Each row of a before or after table is a point. The points were changed in one or more steps. Then noise was added and the rows were shuffled. The steps act on how far a point lies along the listed directions, d1 being the first. What was done? A step turns or swaps two directions, mirrors them in a line or flattens them onto one, adds a multiple of one to another, or multiplies one. Angles are multiples of 10 degrees, from the lower direction toward the higher: turns from -170 to 170, lines from 10 to 170 but not 90. Use the fewest steps. Two steps may share a direction if one is a turn and the other turns, adds or multiplies; they go together, in the order done. Otherwise the lowest direction goes first.

Directions:
(1): [ 36  26 -14]
(2): [ 26 -19  34]
(3): [ 13 -34 -29]
Before:
[[-45 -45  32]
 [  7  10  29]
 [-21 -45  27]
 [  5 -13  25]
 [ 23 -19  19]
 [-11  25  -1]
 [ 23 -15  10]
 [ -2 -10  39]
 [ 10  -1  37]
 [ 40 -50 -19]
 [  5  -7  13]
 [-43 -18 -57]]
After:
[[-16   8  31]
 [-16 -47 -51]
 [-13  13  17]
 [ -9  31   5]
 [  2  10  31]
 [-16  30   9]
 [ 22 -16   5]
 [-55 -28  28]
 [-36  46 -38]
 [-11   9   9]
 [-53  -4  16]
 [ -7  20  34]]
Steps: mirror d2 and d3 in the line at 130 degrees

Directions:
(1): [ 16 -32  -2 -59  11  25   7 -17]
(2): [  6   4 -20  17  58  -9  -6 -39]
(3): [ 31  19  40  12   2  39 -33  -9]
(4): [-14 -27 -13  36 -20  42  23 -26]
(5): [  0  36 -45  -8  10  38   0  29]
(6): [-26  15  39  -3  31  14  45  12]
Before, 8 rows:
[[ -8  18  -8  44   9  17  11  -3]
 [-16 -44 -37 -45  -8 -13  22   0]
 [  5  -8  39 -38  -5   2  10  12]
 [  5 -37  11  37  -8  -9  -4 -51]
 [ -7   7  19  -7  55 -14  35 -14]
 [ -5 -15 -40  19  19  -9  22 -30]
 [-14   6 -31 -52   1 -34   4  29]
 [-21  -8  54  10  -5 -29  22  27]]
After (8 x 8):
[[  0  47  47  11   4 -17 -23  27]
 [ 30  -8 -11  22  10 -41 -33 -33]
 [ 14  15  -2  40  25  20   1 -28]
 [  5   1 -59  12   5  40  -4 -15]
 [  8 -29   9  -4   9  16  12 -32]
 [ 33 -18  -6 -16 -32  -2 -46  11]
 [ -1  -2 -13  -4 -33 -35 -10  23]
 [-13  40  18  61 -12   2 -15  21]]
Steps: turn d1 and d3 by -150 degrees; turn d5 and d6 by 130 degrees

Directions:
(1): [ 12 -39   5   2 -16 -23  22 -13  29  -3   6 -52]
(2): [ -8 -43 -35  -3 -15 -30 -32  21   9   8  -7  30]
(3): [-16  11 -27  32   4   7 -26 -22  10 -48 -27 -18]
(4): [ -2  -1  37  47  10   6 -22   8  43  18  12  13]
(5): [ 31   6   5 -17 -19  25 -19   4  15  25 -56 -10]
(6): [ 22 -29 -16   3 -17  60  -4  -3  -1 -13  33   7]
Before, 9 rows:
[[  9 -14 -24 -25 -34  37  -5  10 -27   2  15  25]
 [  1   6  -5  16 -14  22 -10 -21  21 -13 -16 -34]
 [ 19 -38  -5   9  -9  30 -30  11  -3   7  50  39]
 [-24  33 -42   0   2  29 -22  -7 -26 -30 -24  44]
 [ -3  35  -1  19  18  21 -37  -5  11 -12 -46  10]
 [  0  45  28   7  31   0  24  -4 -13  15  18   6]
 [ -6   9 -11  31  16  29 -14  -9 -24 -40  -2  -6]
 [ 21  17  39   9   5  17  -6 -17  18  24 -12 -11]
 [  7   4  10   5  -1 -10  -5   2  16   7 -24   0]]
After:
[[ 15  -2   6   4  -6   6  -6   1  18   6 -22   0]
 [-19  19  -6  31  24   4  -9  -9 -26 -39  -7  -8]
 [-31  18  -7 -21  -6 -46   7  13 -32   6  -2  22]
 [ 21  27  19   5  16  46  17  -6 -10  13  26   9]
 [ -3  33  -1  19  18  23 -37  -5  11 -12 -46  10]
 [-24  -3  13  13  22 -60 -16  13  -9  12  33  35]
 [-14  16   2  18  -4 -10  -5 -21  18 -11 -22 -36]
 [-33  40 -38   0   8  12 -19  -7 -27 -28 -27  43]
 [ 16  21  41  10   8   6  -5 -18  17  25 -15 -13]]
Steps: mirror d5 and d6 in the line at 160 degrees

Directions:
(1): [-41  -5  -9   2  -1 -26   8 -49  15  -4  37 -28 -17 -35   4  38   2  57
  -4  31]
(2): [-30   8 -19 -24  -1  18  45  55   7 -48 -27  19  14  -6  -8  22   4   6
   3  54]
(3): [-28  46 -32  26  11  -2 -19   8 -37  36 -44 -48  44 -15  -2  16  -3   0
  14  -4]
(4): [ 26  29  27 -21 -28   0   0   4 -54 -43  -7 -15  -1  -9  37   1  34  38
 -36 -24]
(5): [-27 -31  42  13   2  -5 -39  31 -20  12  36  -8  32  15 -14  -7  59  -7
  -4  38]
(6): [ 32   3  17  58  33 -14  15  -4  23   3 -49   1 -36 -17  -7  16  47  -8
 -27  20]
Before, 8 rows:
[[-26  -4 -10  28   1 -10 -26 -13   2  23   4 -13  14 -13  -3  23   3   5
    0  25]
 [  8  -2   4  22  23 -18  20 -15   5 -17 -14   1 -18 -24   5  26  22  20
  -25  13]
 [ 31  23  12   7  -7  -9   0   9 -15 -13 -19   2  -8   1  17 -12  17  -2
   -8 -18]
 [-33 -16   9  14  -2 -30 -16 -24  10   6  24 -12 -14 -21   7  21  33  46
    0  31]
 [  0 -10   2  -7  -2 -10  28  11  16 -42   2  20 -18  -6   5   2  17   8
  -17  29]
 [-11  -3  -3 -11 -13  -3   1 -12   7  -4  -3   2   0 -10  14  21 -10  13
   -5   6]
 [-18   7   7  16  -1  -1 -35  21 -14  20   1 -22  36  -1  -3 -12  13   5
    8  14]
 [-15 -41   3 -22  -2  14 -17  24  24  18  35  40   2  40 -16 -30 -21 -34
   20   0]]
After:
[[-20   2   2   1  -9 -27   0 -27   2 -18  10 -12 -23 -28  21  25  27  60
  -10  19]
 [ 29   6  -6 -45 -26  15   9  -2  -4 -20   3  31 -24  22  22 -26 -39  -1
   -4 -51]
 [ 15 -18  17  23   5 -26 -18 -32   8  14  26  -5 -19   1   5 -16  15  -3
  -13 -13]
 [-10  22 -20   7  -9  -4   2 -11  -9 -14 -19 -10   2 -24  17  31  -7  25
  -14  12]
 [  1 -15   9  35  29 -22   2 -19  10   9  -1  -3 -11 -19  -6  21  26   8
  -19  16]
 [  0  32  -2  -3 -16   5  -7  21 -25 -15 -22 -20  23 -13  17  -4   4  26
   -7  -1]
 [  2  -5  16  16   7  -7 -11  28   2   2  -1   9   7  12  -6 -12  27 -20
    7  19]
 [-15 -12   1  -3  -8  -7 -12 -15   8  11   6  -1   4  -5   6  16  -6   3
    0   8]]
Steps: mirror d2 and d3 in the line at 80 degrees; swap d4 and d5

Directions:
(1): [-11   7  14 -15   5  14   9 -17 -16  -4 -23 -33  47  43   1  -5  -1  13
  15  -4  31   2  -2 -15  -8 -29   8 -27 -21  -6 -10   1 -18   0 -41  16
  22  21   3  26   7 -16 -60  45   9  -7  39   8]
(2): [ -6  -7 -30 -28  10   6 -33 -32 -49 -20  26   2  -7   6  -7 -42  -9   6
 -28   8  -2  -3   9  11 -34   6  30  -3  24  33  26  15 -18   8   3  12
  39 -13 -47   2  10   2 -17  -5 -21  24 -30  28]
(3): [ -6 -25 -11  18 -20  11 -11 -27  56  22 -36  -2 -15   3  16   9 -20 -29
  21  22  20 -14  36  20  -1 -26   4 -28 -20 -10  45  24   6  15  21  32
   4  23 -40 -26  13   6  -5  -7  -1 -24 -12   9]
(4): [ 46   0 -22  22  -2  29  59 -36 -30  32 -18  25  12  23 -40  -9  18   4
 -10   2   6   1 -12 -11  17   9   8 -15 -34   0 -16  37  -3   2  40 -17
   6 -24 -10   2 -26  11  16   1   8 -10   1  25]
(5): [ 37 -25   2 -11 -54   8 -37  16   1  24  -7  33   6  -9  14   8  17 -16
 -10 -17   6  14  32  -5  -1 -22  15 -13 -17  40 -57 -21 -33  29 -29 -10
   0  -4   2 -19  12  14  16  29  -3  16 -11   4]
Before, 14 rows:
[[  4  -1 -17  22  -2  14  29 -14  13  15 -21   0  -3   5 -11   5  -7 -12
   11  20   8  -8  -2  -1  10   7 -12  -2  -7 -21  11  16  10   2  23  16
   -7   0 -18  -8 -15   5  13 -10   3 -21  -1   2]
 [  5   0  -5   9  -5  12  26 -29   3   9 -19  -7  16  20 -13  -5   3   2
   11   4  21   1  -6  -3   5 -10  -3  -4 -23 -20   0  27   4  -7   4  -3
    5   2  -5   7  -7 -11 -17  10   1 -19   9   8]
 [-10   4  11   9   5   0  11  -3  22   3 -33 -24   6   9   4  17 -16  -5
   22  14  15  -3  -1   6  14  -9  -7  -5 -11 -20   8   3   7   3   2  20
   -4  16   4   6   2 -16 -19  10   5 -21  17  -1]
 [ -3   4  -4   1  11  -5   1  -3  13   0  -4  -1 -18  -4   4  -2 -11  -7
    5  13   6 -10   2   1   3   6  -8   5   3 -13  20   5   1  -1  14   9
   -7   3 -14   3   1  -3  -2  -9  -4 -10  -8  -3]
 [ -7   0  22  -1   9  -7   9  28  16  -1   5  -4  -5  -7   8  20  -4  -1
   12  -6 -15  -3  -8   0   6   7 -14  12   3   0  -4 -19  10  -5  -9  -5
  -18   3  26   6  -9  -7  16 -10   4  -3   4 -14]
 [ -4 -14 -11   2 -14  -8 -27  -4  17  -1   5   6 -10 -16  10 -10  -3 -10
    9   7   3   0  18   3 -14  -3   5  -3   7  11   6  -8   1   6   8   5
    2   7 -15  -9  11  -7  10 -13  -8  10 -17   4]
 [ 12   6   7  18  -5  -2  21   2   6  16  -9   7   4 -10  -4  12   2   3
   -2  -9  -2  -4  -8  -4  22   1  -8  -2 -14 -10 -23  10   2  -3   7 -14
   -1  -6   8   4 -10   4  16   1  14  -6   8  -4]
 [  3  -7  -6  -2  -1   5  -3 -12  -5   3  -3   6  -8   3   2 -18  -2  -3
  -11  13   4   0   7   8  -6  -1  10   0  -1  15   7   8 -12   1   1   1
   11  -3 -15  -5   7   3   8  -5  -7  13 -19  16]
 [-22   0   9 -17   2  -9 -29  14   9  -8  14  -9  -7 -16  24   6 -19   1
   10   3  -1  -1   9   2 -13  -1  -3  12  16   0   5 -20  15  -7 -22   0
   -3   7   4  -4   7  -7  -7   4  -7  10  -7  -9]
 [ -2  17  -5  -5  34  -1  34 -14 -43  -8   7 -18   8  14 -18 -19   1  25
   -7   5  12   6 -16  -9  -2  16  -4   4   6  -6  11  14  -3 -14   8  -6
    8 -15   6  19  -9 -11 -21   3   7  -1  11   9]
 [ 31   1   2  -6 -13  13  17 -12 -39  10   5  15  24  15 -16 -11  22   1
  -15 -21   9   4  -3 -20   9  -9   6   2 -18  13 -46   2 -23   2 -15 -20
    2  -7  14   7 -11  -3  -7  28  12  14   9  15]
 [-12 -12  -3 -22 -10  -5 -60   0   1 -22  20  -5  -5  -9  16 -12 -15  -4
   -8  -1  -2  -5  19   9 -29 -14  24  -2  13  28  -5 -19 -16  17 -22   6
   18   8 -11  -4  25   2 -23  14  -7  13  -5   4]
 [ -7  -1  -3  -1   2   6  21   0   1  -1   4  -5  -5   2  -3  -2   2   1
    4   5   1  -5  -2   0   6  -7  -1  -1  -7  -5  -2   8   1   4   0  -2
   10   0  -4   6  -2   0  -6   0  -1   7   1  13]
 [ 42 -24  -4  22 -43  22   7   7  26  45 -26  38  -3   2   9  13  10 -11
   -6   2  10   9  21  -6  27 -14   1 -10 -38   7 -23  11  -9  27  13 -15
  -16  -5   0 -21  -4  19  29   6   3 -11  -3   8]]
After, 14 rows:
[[-17  10   9 -14   5  -8  -6   2 -13 -20  10 -19  16   6   2  -8   3  14
    2  -7   6   8 -12  -5  -7  -1  -5  18   6 -11 -13  -3   1 -13 -29  -8
    3   2  18  18   1 -19 -24  14  -6   2  10  -7]
 [ -7  13  -3  -7   8  -6   0  24 -24 -16  19  -3   2  -9  -5  -3   1   7
   -6  -1  -7   5 -18 -12  -1  20 -11  25  25   0 -21 -21  -1  -5 -15  -1
   -8 -10  11   8  -9  -1  10  -2  -3   9   2 -12]
 [-21  15   4   0  36  -9  27  -9 -14 -12   0 -32   0   8  -6  -8 -11  19
    8  11  15  -1  -9  -2   0  10 -14   2   8 -19  32  11   8 -16   6   7
    1   0   8  14  -3 -14 -27  -2   7 -11  14   1]
 [-12   2   0  -4   4   1  15   7   0  -8  11  -8  -7   0   1   0   1   3
    3   3  -1  -4  -4  -1   4  -7  -4   5  -1  -4  -5   0   2   3  -8  -4
    8  -1   2   9   0  -1  -6   1  -4  11   1  10]
 [ 16  11  -2  -5  10  -1  10   7 -17   1   6  12  -8  -2  -6  -5   4   4
   -8   0   0   0  -9 -11   7  14  -5  12   1   0 -14  -3  -9  -1   7 -11
   -7 -14   2  12  -7  -1   8   0  -4   1  -3  -2]
 [-33  -6  14  -7   1  -9 -27  -7  29 -16  -1 -28  -1   2  25   0 -18 -14
   17   2  16 -13  16   8  -7 -26  -8   1   7 -15  32  -3   2  -3 -21  23
   -1  33  -7  -4  16 -15 -34   7   5  -3   5  -5]
 [  9 -11  -1   4   6  11  20  -6   4  13  -4   6  -6   7  -6   4  -6  -9
    6   3  -8  -9   0   6   1   4   1  -4  -9   7  13   9   4   4  15   3
   -2  -4  -7   0 -12   1  14 -12   1  -7 -10   9]
 [ 25 -17  -9  10 -26  18 -10 -18  15  17 -14  15   5   6  -4   4  -1 -13
    1   0   7  -6  19   2  -1 -19  20 -19 -29  16 -23   4 -12  21   9  -5
    6   1  -9 -11   6  12  -3  19   8  -8   4  13]
 [ 18 -11  -8   6 -21  -2  -9   2   4   8   4  19   0 -14   0  -7  10  -5
    4  -2   0   8   9  -8  -4   2   5  -3  -5  15 -25 -11  -4   7   7 -12
   -4  -3   2  -6   2  -3  21  -5  -2  12 -11   3]
 [ 12  11   4  -7   4   2  11   1 -32  -3 -10  -7  16  11 -13   0   3  13
   -5  -2   5  10 -13  -6   8   5   5   6  -2   7 -32  -5 -10   5  -8  -3
    7  -7  13  18  -5 -12 -14  21  -1   2  14   8]
 [-13 -13  13 -16 -22 -14 -58  44  20  -9  18   7 -12 -20  42   5  -7   1
  -10  -4  -7  10  18   1  -2  -8  -3  18  15  16  -5 -30 -10  17 -33  -4
  -12   8  11  -9  21   2   4   1 -12  14  -8 -13]
 [ -1  -2   8  -2  -1  -4  -3   9   5  -2  -1   2  -5  -2   9  -7   1  -1
   -5   5   1   3   0   3  -1  -1   0   8   3   8  -7  -7  -8  -3 -12  -7
   -3   4   6  -3   7  -1  11  -2  -3  12  -8   1]
 [-16   6   8   2   6 -14 -12   4   7  -6   7 -10  -6 -16  11   1 -12   4
   -4  -4  -4  -8  -2   6   4   1  -6   6  10  -6   4   2   3  -4  -6   1
    8   3  -5   4   4  -3   0  -5   4   2  -2  -7]
 [ 24 -11 -11   5 -13  21  16 -20  -4  29 -14  19   1   4  -5   3  -4  -4
    4   6   9   0  10  -4   3  -1   6  -7 -21   4 -11  15   7   1  14 -11
    3 -11 -13 -10 -12   6   9   7   0  -1 -10  16]]
Steps: multiply d2 by 0; turn d4 and d5 by 150 degrees; turn d3 and d5 by 140 degrees

Directions:
(1): [-16 -15 -12   4  14  -3  -3  -1 -16   2  18 -33  27  -7 -15  -7  -3 -60
  39   0  13   0 -10   5  19  20  -8  -4 -27  18  15   3  27  27  -6  16
  14  10  16  22 -10 -16  23  16  -3  29  23  42  30  27 -28 -22 -35  27
  40   4  -8   2  23 -26  -4   2  -8 -19]
(2): [ 13 -35  -4  -6 -35  22 -22  -4 -25  27  -1 -19 -27   9  -1 -23  25   3
  12  -7  -1   8 -26 -29 -14  13  19 -19 -12 -14 -53  42 -25  36  13   4
 -24 -23  -8  46  16 -11  16  -8   5  27 -29 -10 -12   3  -4 -17  11   7
 -18  16 -18   3  -9  -7  29  32   1   0]
(3): [ 13  16 -11 -12  15   7 -46   2   8  25   7  21 -15 -16  17 -37 -43   5
  59   9  14  12   0  14 -14  16  19 -22 -26   0  14 -22 -33   4 -14  23
 -12   0 -22  -3   3  13 -12 -30 -29  -1   6  18   7 -28  -4  13  15 -24
 -18 -24  21   3  -5 -23  -7 -13  -7 -49]
Before (11 x 64):
[[ 10  27  -6  -4  14   0 -20  -1  13   4   3  39 -14  -4  14 -13 -31  26
   12   3  10  11   6  12  -7  -2   6 -15 -10  -4  15 -23 -18 -12  -2  12
   -3   6 -18 -15  -6  23 -20 -20 -12 -25   2  -4 -10 -30   8  20  14 -21
  -25 -20  25  -2 -15 -12  -7 -13  -4 -21]
 [ -2   7   4   8   4  -8  21   2   6 -17  -6   5  -2  -1   0  10  10   7
  -32  -1  -8 -15  12   7   7 -15 -15  14  14   1  -3  -8  10 -28  -4 -12
   17   4   0 -28   4   2 -12   3   8 -23  -1 -10   4  -1   8   1   3   3
    2  -3   2  -8  -4  16 -11  -8   4  16]
 [  3 -16  -2 -11 -19  13   0   1 -15   7   0 -13  -7   5  -2  -8  18   2
   -1  -6   1   3 -12 -14   2   4   4  -5 -10  -5 -27  23   1  16  15  -2
   -7  -8   4  30   8 -10  16   7  -3  12 -15  -5  -3   7 -10 -10   0   9
    0  13 -13   0  -6   6  16  14   0  12]
 [ -4 -19  -2  -5 -13   6  14   1 -12   2  -3 -17  15   9 -15   4  18 -17
   -6  -3   1   0 -14 -15   2   5   1   2  -8   9 -14  32  13  27   4  -2
    2  -7  14  30  -2 -21  16   7  12  22  -5  16  13  23  -8 -19 -19  13
    6  21 -19  -2  -3  -4  12   3  -1   8]
 [ 11  16  -4 -11   5   6 -36   2  18  12  -4  16 -22  -5  17 -24 -21  19
   32   6   2  -2  -1  -2  -7   6  12  -8 -12  -2  -4 -19 -29  -2 -10  19
  -18  -5 -19   5  -6  23 -13 -20 -18   0  -5  -7 -13 -24  -2   9  30 -24
  -21 -14  16   0  -9 -12   5  -3  -2 -23]
 [  9  -6  10  -6 -14   6  -5  -1   4   5 -13  -2 -17   7  -1   1  -1  32
  -16  -9 -11   3  -2   4 -12 -10   3   0  12 -10 -18  14  -8   2  16  -4
   -7  -3 -10   8   5  13  -5 -14  14  -4 -17 -10  -8 -14   9   8  25 -14
  -18   1   4   0  -7  20   0   7  -2  11]
 [  5   1   8   5  -3  -3   9   1   1  -5 -12   9   7   5  -4   0  -3  14
  -10  -4  -3 -12   3  -9  -6  -5  -4  -7   6  -2  -1  -4  -5  -2  -5 -10
   -3   1   2  -9  -1  10  -3  -3  10  -3   3  -4 -13 -11  11  10  10 -11
   -3   0  -5   7   3   5   2  -2  -9  16]
 [ -7  19 -10   0  32 -16  -2   3  15  -8   4  15  15  -8  11  -9 -25   1
   13   4   5  -1  11  21  10   2 -10   3  -4   8  27 -24  -3 -12 -10  -2
    4  17  -3 -31  -6   9 -13   0 -13  -9  17  16  11 -11  -3  14 -10  -7
    6 -16  18  -5   3 -12 -18 -20  -2 -11]
 [ -1  22  -8  -7  26  -8  -1   2  16   9   3   7   0 -15   4  -6 -25   4
   33   6   9   3  14  16   3  -5  -2  -1  -6   3  31 -22  -7  -5 -11  18
   -3   7  -7 -22   2  13 -17  -8 -19 -10  16  19  16  -9   0   3   3 -19
    5 -17  21   3   5 -12 -14 -10  -6 -23]
 [  3 -17 -20  -4 -12  11 -26   1 -19  19   9 -19  -1   9  -5 -19  -2 -26
   27   2  -2   7 -14 -13   8  19   9 -19 -21   3 -24  20   0  37   2  14
  -14  -5   2  36   5  -6  23   0  -7  16  -7  13   3   8 -13 -12  -9  15
   13   7 -11   8   5 -22   6  15 -10 -13]
 [  7   6  -4  -9   1   6 -29   3   2  18   6  15 -17  -1   9 -19 -19  15
   29   4   2  10   2  10 -17   3   7  -9 -10   0  -1   6 -18  -2 -12  15
   -5   6 -10   0   6   5  -4 -13 -13   9  -4   5  -6 -11  -6   7  18 -11
  -12  -5  22  -6   1  -4  -1  -4  -4 -26]]
After (11 x 64):
[[ -3  23   5   7  18 -14  21   3  17 -22  -6  18   1  -5   4  12  -6  13
  -30   2  -6 -15  22  19   8 -20 -18  17  17   4  14 -25  10 -43 -11 -11
   22  11  -2 -46   1  11 -23   0   2 -35   7  -9   5 -10  11  12   6  -6
    1 -13  13  -8  -5  17 -22 -20   3  11]
 [  6 -38 -19  -4 -34  21 -26  -1 -34  27   7 -34 -11  17  -9 -22  21 -27
   19  -4  -6   8 -27 -31   4  23  15 -24 -22  -5 -53  47  -5  55  12  11
  -22 -16   4  61  12 -16  34   4   2  31 -23   4  -6  19 -15 -23  -9  25
    8  21 -26   9   2 -20  22  33  -8   0]
 [  4  -2  -7  -9   0   8 -30   2  -4  21  11   4 -13  -1   5 -22 -16   0
   38   2   5  11  -4   8 -13   9   6 -11 -17   3  -3  11 -13   9 -12  19
   -4   6  -7   9   6  -1   4  -9 -13  20  -1  15   1  -3 -13   0   9  -4
   -2  -2  17  -6   7 -10   0   0  -6 -30]
 [-16  33  -8   4  52 -29  12   4  25 -25   7  18  35 -13   7   5 -35  -9
    9   7   5  -5  22  35  21  -2 -22  15   1  17  55 -45  16 -27 -18  -5
   19  31   5 -51 -16  11 -17   9 -14 -19  35  26  20  -7  -4  17 -22  -5
   23 -21  25  -7  13 -11 -33 -35  -3  -9]
 [-11  30  -8  -3  41 -18  12   3  22  -4   7   5  17 -19  -1   4 -32 -12
   31   8  10  -1  23  26  13  -8 -12   7  -5  13  53 -35  11 -14 -16  18
    9  17   2 -34  -6  13 -16   1 -19 -14  31  31  27  -2  -4   4 -10 -13
   23 -20  24   3  14 -12 -25 -21  -7 -23]
 [  8   8  -9 -12   7   7 -42   2  10  17   2   3 -16  -8  12 -29 -22   0
   50   5   7  -2  -7  -3  -2  16  12 -12 -24   3  -3 -15 -24  11 -12  27
  -16  -4 -16  15  -7  17  -4 -16 -21  13   1   9  -3 -16 -12  -1  20 -14
  -11 -11  12   2  -3 -22   6  -1  -5 -32]
 [  9 -31  -3 -13 -37  23  -8  -2 -25  19  -1 -19 -23  10  -2 -19  31  10
   -1  -9  -1   7 -23 -28  -7  10  13 -14 -13 -13 -53  42 -12  30  23  -2
  -19 -20   0  48  16 -13  21   2   0  21 -30 -14 -12   7 -10 -14   8  10
  -12  20 -19   0 -12   6  30  29   2  14]
 [ 13 -10   8  -9 -17  11 -20  -1  -1  16 -11  -3 -25   6   1 -11  -5  30
    0  -9  -8   8  -8   1 -18  -4  10  -9   3 -13 -26  18 -18  11  15   4
  -14  -8 -15  17   9  12  -2 -22   9   3 -20  -7  -8 -18   6   6  30 -17
  -24   0   4   2  -9  11   3  11  -3   0]
 [  2  32 -11  -3  28  -6 -21  -1  14   0  10  34   0 -10  11 -14 -42   5
   30   6  16  11   8  22   1   3   1 -17 -19   6  35 -34  -7 -12 -10  18
    6  15 -13 -18 -12  21 -17 -16 -17 -21  17  15   4 -25  -2  19   2 -15
  -10 -25  29  -2  -5 -21 -15 -21  -7 -33]
 [  6   4   8   4   0  -4   5   1   4  -4 -13  12   6   2  -1  -2  -9  16
   -5  -2  -1 -12   4  -5  -8  -4  -3  -9   3  -2   4 -10  -8  -3  -6  -8
   -3   3   0 -12  -1  12  -5  -6   8  -4   6   0 -13 -14  11  13  12 -14
   -5  -3  -2   8   4   2  -1  -6  -9   9]
 [  2 -30   1  -7 -30  14  13  -1 -18   8  -8 -20   2  16 -14   3  33  -4
  -18  -7  -4   1 -20 -26  -5   3   7   0  -2   1 -36  48   4  32  12  -6
   -8 -18  11  42   5 -23  19   4  17  23 -21   2   2  22  -4 -23 -10  14
   -6  26 -26  -1 -10   2  23  16   2  18]]
Steps: turn d1 and d3 by -30 degrees; multiply d2 by 2
